Each point is reached from the start by the listed moves, each made 0, 1 or 2 times, or once backwards (-1), plus a little noise. Say if it took an odd or an even number of moves. Then give how often each move was made.

Moves:
(1): [ 19 -12]
(2): [11 23]
Start: [-14   2]
Points:
[16 13] => even (1, 1)
[45 24] => even (2, 2)
[-10  60] => odd (-1, 2)
[-2 25] => odd (0, 1)

Moves:
(1): [ 17   5   2   3   2 -10 -11   2  -4]
(2): [-2  9 10  7 -5  4 -3 -1  1]
(3): [ 5 -6 15  0  7  2 -2 -4 -4]
(4): [ -3 -21   3   8 -10  -3 -13   6   4]
(5): [ -2   1  -6  14   9  -5  -7 -12   6]
(6): [ 8 -2 -1  6  6  6  4 10 15]
(7): [ 6 -4 -1  4  0 -9 18  0 -4]
(8): [-6  8 -1 -4 11 -5 -2 17 -3]
(9): [-1 -1  7 -9 -2 -7 -4 -3 12]
Start: [16 -7  3  1  4 -2  6 -2  9]
Points:
[  6  -5  44  10  -6  29  -8 -20  45] => even (-1, 2, 1, 0, 0, 1, -1, -1, 1)
[ -1  -7  33  31  32   5 -12  34  56] => odd (-1, 2, 1, 1, 1, 2, 0, 2, 1)
[  5  22  -6  37  19 -15  48 -25  46] => odd (-1, 2, -1, -1, 2, 1, 2, 0, 1)
[  0  32  -9  34  32 -19  47  -8  44] => even (-1, 2, -1, -1, 2, 1, 2, 1, 1)
[ 19 -12  17  55  51  -1  38  -8   9] => odd (-1, 1, 2, 0, 2, 1, 2, 1, -1)
[ 51 -30 -28  60  44 -33  19  22  27] => odd (1, -1, 0, 1, 2, 2, 2, 1, -1)
[ 38  17 -30  32  28 -37  29 -25  10] => odd (1, 0, -1, -1, 2, 0, 2, 0, 0)

Moves:
(1): [ 7 -9  5 -2  0  0  1 -4  2 -6  5  1  1 -1  1 -2  2 -3  2  2]
(2): [ -5  -1  -4  -2  -4   9  -2   4   4  -2   8   5  -4 -16  -5  -8 -11   9
   6  -7]
(3): [-5  2 -2 -2  4 -3  3 -3 -8  3 -2 -3  7 -3 -1  4 -6  2  6  2]
(4): [-6  5  1 -2 -6 -3 -4  2  1 -8 -8 -3  1  2 -5 -2 -7  3  1  5]
(5): [ -2   8   2   3   3  -5   3 -11  -6   6  -7   0  -7  -2  -7   2   5   1
   2   4]
(6): [  1  -9   7  -5   6  -7 -10  -1   9   5   5   4   4  -2  -6  -3   2   2
   2   5]
(7): [-4 -4  2  1 -5 -4 -4  1 -4 -2  6 -1 -5 -2 -1  1 -4 -4 -1  4]
(8): [ 5  5 -3 -2  1  0  0 -4 -7 -2 -7 -1  0  0 -5 -1  1  3 -8  0]
(9): [-7  1 10 11  8  0  2 10 -7  8 12 -3 13 -7  7 -7 -6 -1 11  1]
(10): [15 -4  0  3  5  0 -3 -1 -3 -2 10  3  7 15  1  1  7 -8  5 -1]
(11): [ 4  2  0  9  7 -2  0 -2 -5  2  1  9 10 -4  8 -7  2 -3  1 -6]
(12): [13  3 -5  0  1  1 -6  4  8 -2  0 -2 -7 -1  3  4 -9  8 -8 -6]
(13): [-13   2   8  -1  -6   1   4   0   1   7   2   1   4  -2   1   7  -4   5
   3  -3]
(14): [-4  5  0  0  1 -2  3 -5  1 -1  0 -1  3 -3 -9  4 -1 -9 -5  3]
(15): [  5 -11   2   2  -3   5  -8   0   7  -6  -1  -9  -5   1   2   5   2   2
   0 -10]
(16): [ 2  0  3 -5  3  3 -8 -2  1 -8 -1  0 -3  2  1  1  3 -6 -1  3]
(17): [  7   4  -4   0  -5  -2   0   5   3  -1   6  -1   0  -2   9   0   0  -1
   1 -14]
(18): [-7  5  2 -2  3 -4  7  2 -5 -2 -8  1 -5  0 -1  2  1  1 -4  0]
Start: [ -3   5   4   4  -1   3   2   1   6  -2  -8   3  -5   0  -3   3   0   1
   1 -10]
Points:
[ 10  31  -4  25  -3 -30  14 -22 -10  -4 -15  -4 -19 -17  -3   9 -26 -10
  -8  14] => even (2, -1, 1, 1, 2, -1, 2, -1, 0, -1, 1, 2, -1, 1, -1, -1, 0, -1)
[-14  -6  -9 -23 -23  10 -16  11  23 -29  19   2 -23   1 -34  28 -60  14
   3  -8] => odd (0, 2, 2, 1, -1, 0, 2, -1, -1, 2, -1, 2, 1, 1, 0, 0, -1, 1)
[ 26 -12  22   3   0  12 -40 -14   7 -56   3  12  -2  22 -26 -10   1 -29
   0   2] => odd (1, 1, -1, 2, 0, 0, 1, 1, 0, 2, 1, 0, 0, 1, 1, 2, -1, 0)
